Rows are points. To make a cloud, some directions were put in groups of two or more. Within a group, all points are equally far from the middle, so they leave a hole (a ring in 2 directions, a hollow ball in 3). The other directions are filled evenly. Then the cloud was stretched, turned, moved and blurred a little. Count the holes, and give their numbers of directions, smallest first.

Cloud, 13 rows:
[[-38  34]
 [ -1 -43]
 [-21  43]
 [-41 -21]
 [ -4 -43]
 [  0  43]
 [ 15 -39]
 [ 13 -40]
 [-39  33]
 [ 19 -36]
 [-49  -1]
 [-48  -4]
 [  1  42]]
Holes: 1 (2)

Cloud (14 x 2):
[[-33  21]
 [-36  15]
 [ 23 -45]
 [ 50  -7]
 [-38   6]
 [ 20 -46]
 [-27 -33]
 [-22  34]
 [ 51  -6]
 [ 24  39]
 [-20  36]
 [  9  43]
 [ 43 -30]
 [ 31  35]]
Holes: 1 (2)

Cloud (21 x 3):
[[-18  55  -2]
 [ -4  14  49]
 [-11 -52 -15]
 [-54  15 -10]
 [ -6 -26  42]
 [-39  29 -33]
 [ -1  55 -18]
 [  1 -29 -49]
 [ 42 -32  -8]
 [ 30  46  -5]
 [-36 -38 -23]
 [ 21  33  34]
 [-34  47  -7]
 [-54   2  11]
 [ 22  -4 -53]
 [  9 -44  27]
 [-44   2 -38]
 [-21 -50 -17]
 [ 47  23   3]
 [-25  43  24]
 [-44   9 -36]]
Holes: 1 (3)

Cloud:
[[ 22  -2  36  44]
 [-43  13 -12  45]
 [ -6  35   7 -32]
 [  1  30 -57  19]
 [-40 -41  42   3]
 [-45 -40  38   9]
 [ 33  33  30  27]
 [ 16  27 -62   8]
 [ 34  23 -59   0]
 [-14  34 -42   1]
 [  4 -20 -30  58]
 [-37  29   7  32]
 [-23  43  -2   9]
 [-18  42  -9  -9]
 [-42 -10 -21  52]
 [-33  26 -23  37]
 [-42   0 -21  50]
 [ 19  12 -37  50]
 [-41  21   9  39]
 [-18  39 -29   0]
 [-17   1 -22 -40]
 [ 42  -7  25 -46]
 [ 14  27 -56  28]
 [ -5  33  11 -34]
 [ 29 -17 -58 -27]
 [  3  11 -60 -21]
 [-46 -51  -2  -1]
 [-17 -23  61  26]
 [ -7 -60 -41  -1]
 [ 14 -38 -11  49]
 [-28 -56 -32  -6]
 [ 37   0 -58 -22]]
Holes: 2 (2, 2)

Cloud (47 x 6):
[[-49 -29  42 -27 -16  16]
 [  9 -10  25   6  19 -14]
 [-18 -21 -22 -11  39 -23]
 [  3  14  -2   1  -1  15]
 [-38 -23  35 -22  15  15]
 [ -9  14 -44 -25 -62  -5]
 [-23 -15  19  20 -72  14]
 [-19 -30  48 -20 -80  33]
 [ 14  22  12   0  25   1]
 [-61   7  -2   7 -14  19]
 [ 11 -26  19 -28 -20 -16]
 [-50  55   8  14 -47  65]
 [-34  31 -44  -6 -34   9]
 [ 13 -19   2  -4  27   5]
 [-51 -26 -37  30  30  13]
 [-51  27  -6  19  20  -8]
 [-37  31 -36  60  55  -8]
 [-12  36 -44  -5 -18 -37]
 [  2 -14   3  45   5 -24]
 [-61   0 -74 -29  36  -6]
 [-66 -51 -43   7  -6  24]
 [-43  37  -3  -3   0  45]
 [-58  21  11   2 -68  36]
 [-41 -27 -28 -12 -16 -21]
 [-57  -9 -64   7  -8  -5]
 [-26  36 -49  26 -44  21]
 [-28  47   0  44  10  79]
 [-11  -1 -42  34  45 -32]
 [-19   0 -14  15 -51  30]
 [-24  40  13 -34 -62  28]
 [ -7  33 -23  -3  11  22]
 [-29  40  -8 -18   6 -32]
 [-21 -36   7  69  62  22]
 [-59 -18 -48 -27 -32 -39]
 [-74   0 -29  11 -13  -1]
 [-34 -14 -17 -33 -43   7]
 [-51  -8  28   8   2   0]
 [-42  19 -44  59   9  16]
 [-19  21 -41  57  30   4]
 [-49 -20 -12  -7 -25 -44]
 [-65  -4  33  -5  10 -32]
 [-44  58  -5  23 -38  59]
 [-34   9  19  59  53  18]
 [-45 -28 -21  30  13  43]
 [  1  37 -18  37 -55  17]
 [-34 -11  35  -3 -33   6]
 [-55 -17 -26 -17  17 -33]]
Holes: 0

Cloud:
[[-32   5  11 -50 -67 -14  69 -21]
 [  9  50  -5  25 -32  27 -21  58]
 [ 15  25 -26  15 -34 -33  43 -23]
 [  7   8 -36 -34 -30  43  26 -12]
 [  0  15  22  29  41  -8 -11  -5]
 [-25  46  -7 -35 -51 -15  -1 -65]
 [ 37   1  16  -3 -25   7 -21  39]
 [ 29   6   4 -29 -45  48  41  18]
 [-24   2 -71  14  -2  34 -17   2]
 [-31  -1  33  11 -15  -4 -47  35]
 [-57 -33  -6  27  -2  -7  33 -14]
 [-30  49 -21 -26 -12 -17  36  48]
 [-29 -35   7 -50   6  24  60  -5]
 [ 33 -31 -57 -33  -6  44  35 -37]
 [-24  52  -9  45 -24  15 -10 -19]
 [-21  57  -1  19  42 -17  17  22]
 [ -6  35 -19  -6  23 -24 -52  47]
 [-54 -11 -42 -21 -49  25 -42  -2]
 [-34  69  18 -25  10 -68 -25  63]
 [-27  18   2  37  31 -49  23  12]
 [ -1 -56  -5  18 -19  47  -3 -35]
 [-24  63  -3  22 -44 -42   7  54]
 [-22  30 -19 -47 -40 -26 -54 -22]
 [ -6  70  29  14  -1  46 -79  28]
 [-30   5 -21  18  30  -1 -67   1]
 [ -2 -17  19 -18  11  50 -75  22]
 [ 11 -39 -47 -34 -64  12  11   1]
 [ 29 -21 -31 -16  21  43  15   5]
 [-21   2 -12  23   7  51 -72  -8]
 [ 20 -75   6   3 -12  35 -34  -8]
 [-45  -5 -26 -44 -59   9 -42   8]
 [ 15 -53 -35  -2 -18  35  62 -53]
 [-43 -19  20  -2 -40   6 -73 -27]
 [-29  13 -34 -45   6 -20 -35  62]
 [-48  40  10 -33 -12 -50  34  56]
 [-41 -38  -5  -5 -17   8 -80  -2]
 [-24  63  43  31  22  29 -47  -7]
 [ 20  13 -12   8  31  33  -4  34]
 [  4  31  30  -3  45 -33  31   4]
 [ 38 -39 -44 -27  -1 -24   3   0]
 [-11  24   6 -32 -73  21  31   4]
 [-52  -9  11 -18   6 -16 -50  -8]
 [  6 -54   8  58  19  12 -21  -2]
 [  3 -43 -12 -13   3  10 -33  35]
 [  4  47 -54 -18  28  -7  25 -54]
 [ 18  -3  37 -51 -21   0  36   9]
 [-24  36  10  20   3 -22  17 -50]
 [-30 -20 -11 -25 -17  14   9 -36]
 [ 34  42 -13 -18 -28  -7 -55  16]
 [-28 -36  19  10 -41  42   1  22]
 [  1   0  39 -27 -29  15 -40 -66]
 [-13 -36  -6  -5 -56  87  -5 -12]
 [ -6  24 -12  31   7  44   9 -43]
 [-36 -24   4 -30  26 -20 -15  58]
 [-16  -3  17 -17  41  20 -40  26]
 [-27  52 -16  28 -53  47   1  47]
 [-29   8  67 -10 -24  35 -20  29]
 [ 15 -22  27 -70 -28  27  43   8]
 [ 12 -33   9 -13  19  23  18 -40]
 [ 26  23 -46 -47 -38  -4 -34   0]
 [-10  10 -18   6   9 -13 -44  76]
 [ 15  11 -57 -52 -59  18 -30 -17]
 [-12  14  -1   9 -25  11 -71  35]
 [ 29  12 -21 -15 -19 -29 -15  40]
 [-45  -7  70 -19   3  -6 -10  25]
 [ 39  20 -44  22  -9  64 -35 -43]
 [  8   1 -27  -2 -20   9   1  -5]
 [-22  54   8  15  13  41 -32  11]
 [-34 -49 -37 -19 -53  -3  28 -57]
 [-36 -11  29  33  34 -24   1  39]
 [-49  59  -7 -33 -23  -1  29  61]
 [-69  -2  51  10  37  14  23 -27]
 [ 23  79  -7  -6 -41  -7   4  24]
 [-54  56  27  -3   4  16 -53  45]
 [  3 -11   6   2 -33  -1  -4  25]
 [-33  -7 -55  -1  39 -13 -25 -18]]
Holes: 0

Cloud, 101 rows:
[[-40 -29  35  -3 -65 -21 -45 -19 -16]
 [-47  -2  41 -33 -17  16  -3 -40 -57]
 [ 18 -23  21 -63 -30  50  15  -9 -13]
 [-14 -12 -10  -4  24  31  18 -17 -14]
 [ -1  15  12  61  40  26  12  33  50]
 [-11  20  38   4 -40 -10  15 -35  52]
 [-38  31  16  72 -10 -26  27 -20  28]
 [-12 -31  13   7  -8  44  -1  17  75]
 [ -7  28  35 -33  14 -42  16 -15  -8]
 [-21 -30   9  94 -26   8 -21 -27  15]
 [-55 -10  23 -68 -22  18 -37  -4 -31]
 [ 56  58   6   0 -13  25   4  36 -23]
 [-33 -17   3 -56 -38 -20 -30 -44  12]
 [ 27  -7 -58  40  37 -14 -61 -18 -18]
 [ -6  32 -19 -24  -4 -10 -10  19 -58]
 [ 21 -26   1  20 -33  59 -10  26  32]
 [ -8 -14  32 -26 -46   6  29  49  35]
 [  0 -24 -15   7  -9   8  -8 -30  72]
 [  4 -13   2 -20  53  10  -2  10 -30]
 [-17 -25  37  14  -4  70   6  -8  72]
 [ -9  63 -13  12  19  12  19   2  25]
 [ -9 -26  12  74  14 -13  -9  17  19]
 [ 29 -12 -25 -21  40   2 -28  29 -63]
 [ -8 -33  36  27  -9  -1  28  23   5]
 [ 29   6 -13   2 -75  -2 -54 -13 -27]
 [ 15   7 -12 -47   1 -42 -14 -34 -37]
 [-11 -10 -21  11 -28 -25   1 -40 -77]
 [-11  33  33  51  19   8  19 -41   7]
 [-33  47 -20  10  11   3  21  -1  18]
 [  3  14 -30  20  49 -30  11   3  62]
 [ -5  54 -14   4  16  40   7 -26 -26]
 [  6 -46  69  19 -31  25   7  14  37]
 [  3   9 -22  -4 -48 -43 -14  13  53]
 [ -5 -14  35   4  21 -38  33  19 -21]
 [-48 -15  19   6  27  14 -43 -33 -18]
 [-18   3 -13  75 -11 -39 -43 -42 -33]
 [ 20 -42  21 -32 -52  20   6   1 -70]
 [-16   5 -27 -15  31 -39  -3  26  -9]
 [ 10  23 -25  52  31  -3 -36 -12  44]
 [-45  12 -16 -15  -1  14 -36 -37 -44]
 [ -8  19 -12  55 -23  -4 -14 -61 -64]
 [ -5 -17  30  -7  14   9  39  -7 -38]
 [ 13 -46   4  63 -30 -18 -39 -51  45]
 [  1  -3 -13 -51 -57 -25 -40  17  -2]
 [ 42  57  13  -2 -20  -8  38  22 -28]
 [ -3 -42  14 -34 -62 -13 -12 -20 -41]
 [-32  36 -18  35 -13  66   7 -38   8]
 [ -2   0  36 -21 -43 -58 -30   3   6]
 [ 32 -12  -4  17 -70   3 -64 -17 -27]
 [  6  26 -10 -37 -27   0 -38  -2  16]
 [-29  27  36  33  -7  -5  28 -26 -17]
 [ 52  46 -32  65   6  39  -5   7  -7]
 [  0   1   7  38 -17 -62 -51 -46  -3]
 [ 61  -7 -22  71 -30  -8 -45 -41 -18]
 [  1   6 -15  50   3   7 -42 -31  92]
 [ -7  13 -60 -18   1 -65 -45 -23  16]
 [ 21  -7  13  18 -73   1 -44 -30 -17]
 [-21   0  12 -30   3  53  49  -4   1]
 [-25  -4   0 -23 -59  18 -46  -3   4]
 [  5  22  -6  62  43  52  15 -32  21]
 [ 20  16  16  71 -17  -8 -12 -46  39]
 [ 32  24  12  62  14  21   4 -45  15]
 [-24  23 -27  35   3  41 -21 -71 -38]
 [ 18 -29  15  68 -44   5 -32 -45  43]
 [ 27  28  14 -18 -20 -42  -7  -4 -55]
 [-14  -5 -26   8 -85   2 -41 -24 -19]
 [ -1  -7 -22  89  10 -19 -38 -10  -2]
 [-23 -40  -3   6 -62 -23  -9 -42 -12]
 [-48 -22  28 -21 -32  25 -50 -45  20]
 [ 29   8 -17  95  20  10  39 -40   9]
 [ 16  64  -8   5   2  30  22 -42   2]
 [-12 -30 -26  -5 -73 -49 -42 -12   3]
 [-17 -11   5  -9 -38  51 -48  -2 -28]
 [  4  -6  19   3 -40 -15  31 -24  54]
 [  3   4 -26  62  12  83  18 -29  20]
 [-49  20   0   8 -21   3  22  16  34]
 [-32  -3 -27 -21 -58  43 -25 -82 -55]
 [ 11  59 -12  15   4  -6   6  19  11]
 [ 44 -29   1 -18 -33 -36 -23  37   4]
 [  6  36   8  24  -8 -11  57  -6 -26]
 [ 44 -17  17  29  17 -38  -3   3   5]
 [ 64  15  31  18 -12  68  16 -21   8]
 [ 57   8 -11  -6 -28 -31  11   1 -30]
 [-44  -9  35  29 -28   4 -25  12  15]
 [-15  29  21   3   4 -42  -5  28 -20]
 [ 19 -44  18 -28 -19  45 -21 -21  -4]
 [ 10   3  15  16 -26  71 -13  21 -36]
 [ 18  31   1 -32 -23 -42  -8  38  16]
 [-20  -3   2 -26 -36  24  21  30  29]
 [ 20  -1   3  35  28 -64  13  40  31]
 [ 16  58   4  31   7  34  23 -48  12]
 [ 27  38 -27  70  23  43  -1 -59  16]
 [-46 -14  25  -5 -26  28 -40   5  25]
 [ 14   2  55  53 -30   9   4 -13  72]
 [-12  28  19  35 -42  23  13 -63  72]
 [ 49  11  -5  91  16 -10  25   5  34]
 [ 39  48  13   4  21  59  10 -22 -27]
 [  3  32  14  18 -12 -47  33 -21  37]
 [-27  11  18 -23  -4  41 -14 -47 -75]
 [ 41  30 -23 -39  12 -25   8  48 -22]
 [ 43  -2  -2 -10  10  22  11 -10  32]]
Holes: 3 (2, 2, 2)

Cloud (88 x 9):
[[ 12   9 -12   3  14 -27 -74 -60 -14]
 [ -5  36 -11  41  79  -1  13  65  20]
 [ 22  -4 -37  16  31 -28  60  26  -6]
 [ 38 -18 -30 -33  13  -7 -21   3 -21]
 [ 35  28  -1 -27  11   4  44   7 -23]
 [ 22  23 -39   3  58   7 -32  29  22]
 [  6 -64  -1  21  31  33 -23   8  43]
 [-25  26 -20  54  55   3   9  70  32]
 [  5 -56 -12 -24 -45  22  29 -18 -42]
 [-73  25  18 -17  43 -17  41  22  25]
 [ 13 -29  40  49  36 -34 -35  35  59]
 [-11 -63   1 -14 -46  23  38  30  19]
 [ 18  19  -8  18 -11  10  83  19 -35]
 [-51   2  17 -31  58  10  17   4   6]
 [-59  66  12 -11 -12   3  44  35   5]
 [-44  85  -9   5  24  10  47  12 -23]
 [ 10 -16  16   3 -24  11  71  -4  -6]
 [-65 -22  27 -26 -12   8 -26  25  56]
 [ 71   3 -23  42  14  -8 -29  26  38]
 [-12  30   1  45  17  20 -22 -15  38]
 [  0  45 -52 -15 -17   9 -54 -22  30]
 [-32  67  40  10  79  -8   4  30  44]
 [ 11  -6  13  44  24 -26   3  -9  65]
 [  2  39   4 -12  17  17 -29   4  79]
 [-43   7 -28  -2  30 -24  24  -2  39]
 [ 27 -56  23  44  13 -37   3  -4  36]
 [-38 -14  49 -43  14 -41  -8 -28 -27]
 [ 38  15 -18   6  41 -25   0 -23 -87]
 [ 32   7   1  32  71 -21 -28  13 -49]
 [-67  26  49 -10  20   6  40   3   7]
 [-30  50  18  15  -6  31 -11  43  62]
 [  0 -26  67  27   9  41  26  39  35]
 [ 53  23  23  48  47 -40   7  13  -8]
 [ 42 -25  39   8  25  30 -36  13  -1]
 [-20  28 -41   1  34  22  22   2  54]
 [-46 -25  19  39  -3   6 -38  22  68]
 [-36 -22 -11   3  21 -35  -2 -38 -21]
 [ 45  10   9   2  18   8 -33   8  67]
 [-11  42 -15  -6  52 -45  11 -28  16]
 [-36  20 -40   1  26  -5  31  62   7]
 [-25  -3 -36  47  -4 -26 -28   1 -31]
 [ 20  61 -24  44  23 -31 -47  -1  24]
 [ 35   1 -14   1  49  19 -36  24  11]
 [-36 -14   4  22  47  20  45  67  35]
 [-31  84 -51 -31 -11 -15   8  10  -4]
 [ -2 -17  -5  -6 -17  54 -17  32 -12]
 [-59  -5 -26  -6  -5 -25  28  -4 -33]
 [ 33  38  26 -13  40 -31  40   3 -29]
 [ 30  12 -51  30  53  -7  -3 -22  15]
 [ 37 -22  23  14  18 -10 -46  35 -24]
 [ -2 -13 -19  14  -5 -52 -27   2  47]
 [-15   5  11  27  30  14 -30 -35 -18]
 [-17  -1 -11  22  35  28  60  73  44]
 [-21  56 -58  15   2  -2 -38  40  55]
 [ 28  12  32  29  83 -12  42  26 -29]
 [-43  81  -6 -31 -15  -7  14  22 -17]
 [-28  34 -28   5   8 -21   7  34  79]
 [-30 -21  15 -19  43  20 -41   9  -4]
 [ -3 -27 -17  -4  38  29  15   7  40]
 [-14   7  22 -41   3   8   2 -21  48]
 [  3  11 -28   5  14 -24 -37 -40 -82]
 [  5 -17  29   3   2  49  39  48  61]
 [ -9  50 -81  29 -10  14  14   9  36]
 [-24   0 -28 -27 -36   2 -34 -53  -6]
 [-42  24  24  51  73 -21  12  22  24]
 [ 13  35 -20   3  -9 -11  31  20  59]
 [ 28  10   9  56  13 -49   0  23   5]
 [ 24 -22 -35 -14 -57 -18   8  11 -27]
 [-14  60 -51 -36   5  14  15  -2 -42]
 [  5  40 -28  68  56   4   4   3  30]
 [ 51 -14  14  10  49  -3 -43  34  17]
 [-13  68 -48  52  27 -27  25   8 -13]
 [ -9 -19 -15  41  21   3  73   0 -21]
 [ 58   2 -26  37 -26 -24 -42   6   8]
 [ -6 -56 -17  41 -17  28 -17  54  22]
 [ 63   4  13  31  11  -5 -49 -13  21]
 [  0 -18 -66  24 -47  32   6 -13 -11]
 [ 45  18 -19   8  11 -53  18   3  -7]
 [-32  16  14  -5  71 -23 -55  23  46]
 [ -9  20 -46 -12 -42 -43 -33 -11  -1]
 [ 16   9 -28  42  13   2 -37  25 -44]
 [ 13 -40   4 -28 -55 -27  -3 -20 -54]
 [-13  47 -10  23 -19 -32  39   8  -2]
 [ 20 -61  25 -34 -16  -4  14 -33 -27]
 [-28  44  11  -8 -14  13  32  59  59]
 [-39  84 -22 -33  -1  20   1  24  23]
 [ 29 -59 -23  10  29 -13 -24  22  27]
 [ 62 -44 -11  -1   8 -28 -22 -42 -54]]
Holes: 3 (2, 3, 4)

Cloud (105 x 9):
[[-36  -6 -35 -16 -42  62 -22 -29  -2]
 [-53  21  12  32  31 -15 -24  17  40]
 [ 11  16 -19   8 -53  52 -11  39  27]
 [ 14  17  22 -19   7  39  12 -14 -43]
 [-20  52 -19  10   7  77  16 -24  18]
 [  9  16  19  11  27 -45   2 -34 -51]
 [-80  -9  15  42 -29 -65  29 -33 -30]
 [-29  70  58   5 -27  -7  17  38 -23]
 [-49  -6   5  42  32 -56  30 -38  -8]
 [  2  49   4  -9  29 -17 -15  -7  53]
 [-61  28 -54  50 -12  10   9 -41 -24]
 [-15 -25  24 -20 -24 -54 -24  24  11]
 [ -9  40 -15  14 -46 -13 -37 -42 -12]
 [-15  28 -42 -14  18  23  45  15  13]
 [ 40 -13 -13 -39  18 -40  44 -24  15]
 [-22 -33 -40   5 -34  10 -28 -62   0]
 [ 12   7   1 -24  31  37   4  -7 -25]
 [ -2   8   3  33 -56  -1  -9 -42 -40]
 [ 38  26  -5  22  20  39 -14 -51  -3]
 [-10  56 -29 -16 -20  54 -13 -18  56]
 [-14  22  20  38  -3 -22  52  50  29]
 [-33  50  23   4 -17  53  11 -14  27]
 [ -5   4 -53  -2 -17 -17   7 -41 -38]
 [ -8  21  35  34  13 -75   0   1 -30]
 [-35 -28  22  34 -45  -9  11  38 -50]
 [ 54  -4 -39 -25 -10  39  69 -25 -12]
 [ -4   7 -41  31  -6  29  16  50  66]
 [ 31   4 -22 -47 -35  -1  10 -41   6]
 [ 22 -20  20 -19  -2   1  -6 -56   2]
 [-18  53   2  17  11 -11 -55 -40 -29]
 [-26  13 -40  23 -34  31 -10  36  64]
 [  1  43 -14   5  18  76  38 -21  31]
 [ 14  35  29  42  25  15  64 -30  11]
 [-38  35 -42  34  14 -13 -51 -19  36]
 [-23  -5   0  39  57 -26  29 -40  26]
 [ 39  24  15  -6 -39  48  38 -12 -32]
 [-10  -7  25 -18 -80 -15   0  30  -3]
 [ 12   5 -35 -26  -6  18 -33  38   5]
 [-37  22  -3  64 -53 -13  -4  23 -24]
 [-69 -24 -26  40  22 -61 -19 -20 -22]
 [  5 -24   4  13 -51 -24  31 -57 -33]
 [  1   2   0  17   5 -37  92 -20  30]
 [-43 -30  -9  52   6 -44   7 -30  53]
 [-68  36   0  15   1 -78   8  -1  19]
 [-19  63   6  20  11  36  51 -11  -7]
 [-39  25  36  46  11 -30 -27  30 -57]
 [ 31  40  -8  36  24  -1  29   0 -15]
 [ -6  -8 -75 -18   3  15  14  12  29]
 [  9  26  -4  53 -22  53  25 -43   8]
 [-20  19 -10 -37  -1 -25 -36  39 -16]
 [ -7  70  -4 -21  -3  35 -36  30  14]
 [-26   4 -40   4  11  14 -25 -60 -38]
 [ -6  50  18 -23 -56  36 -28  -5  33]
 [ 13 -22  43  29 -39  17  27  -3 -28]
 [ -7 -43   2  12   7   2  54  36   3]
 [-19  58  24  28 -25  53  35 -22  -6]
 [-30  26 -47   2 -32  47 -22 -31  62]
 [ 38  -7 -43 -25 -42  52  32   1  -7]
 [-27  38  -9  19  27 -56  24 -40  25]
 [-52  73  11 -10  -3 -27 -35 -31  26]
 [-35 -13 -34  26  13  14  40  47  15]
 [-13 -10  -4 -25 -45 -31  50 -27  10]
 [ -8  37 -13  17 -13 -23 -14  -2 -57]
 [ -2  27 -34 -11 -24  38  71 -28   4]
 [ 25  54  26  -9  -1  38  44  16  36]
 [  8   2 -21  25  20  21  63 -83   6]
 [-52   5 -11 -18  18 -12 -60  19 -25]
 [  6  73  27 -18 -31   9  20  10   4]
 [-25  55   3  33  24 -10 -50 -28 -22]
 [ -5 -27 -22  31  45 -59  54 -31  -9]
 [-45   9 -69  23  -8  -5 -29 -14  57]
 [-25  58  -1  31 -67  15  14 -20 -15]
 [-21 -27  19  12 -38 -27  31  51 -33]
 [ -7  -8  -6  53 -40 -37  16 -28  49]
 [-13  73  -9  24   3  37  32   5  -9]
 [-73 -27 -43  39 -26   5 -30 -30  21]
 [  2 -21  21  12  18  -2  64 -20 -29]
 [-62  44  40  21 -62 -57 -31 -30   8]
 [ 57  27  -4 -16  12 -28  18 -28   4]
 [ -8  -7 -28  20 -16  28 -32 -44 -44]
 [ 10  28  53  44  -8 -11  49 -18  -9]
 [ 36   5  21  31  31 -58  31  -1 -17]
 [-16  13 -64 -11 -17   7   5 -66  40]
 [-14  42  11   8   3 -30 -19 -33 -71]
 [ -9 -17 -12  -5 -78 -21  24 -25 -25]
 [  2 -52 -37  39 -41  13  69 -17  -8]
 [ 36  34   1  22  26 -35  32   9   3]
 [ 17 -27  11   5  15 -78 -11   5  17]
 [ -2   9  19  52  47 -19 -23   7   1]
 [-15 -10 -76  42  10   6  18 -69  20]
 [ -7  10  27  45  -4 -16  16  58 -26]
 [-34   9 -11  22 -65  26  57  10  33]
 [-76  24  24  59 -57 -22  39 -10 -14]
 [-49  28   9  -8   9  24   4 -28  13]
 [-48  22   3  47 -75 -43 -21   7  -6]
 [ -1  73  32 -19 -17  15  12  26  10]
 [ -7   4  22  24 -31 -58   5  39  35]
 [ 16  53  29   4 -29 -26  27 -30  -4]
 [-62  29  22  53  14 -33 -66  18 -18]
 [  9 -36  30  22 -11 -75  30 -26 -24]
 [-23  38  54 -24 -15  -6 -21  52 -27]
 [ 27   9   8  -4   5  41  10 -45 -40]
 [ -6  25 -46  23  20  81  29 -32  19]
 [  3 -37 -19 -18 -68 -21  13 -14  14]
 [-33  49 -15  -1 -30   0 -50  58   2]]
Holes: 3 (2, 3, 3)
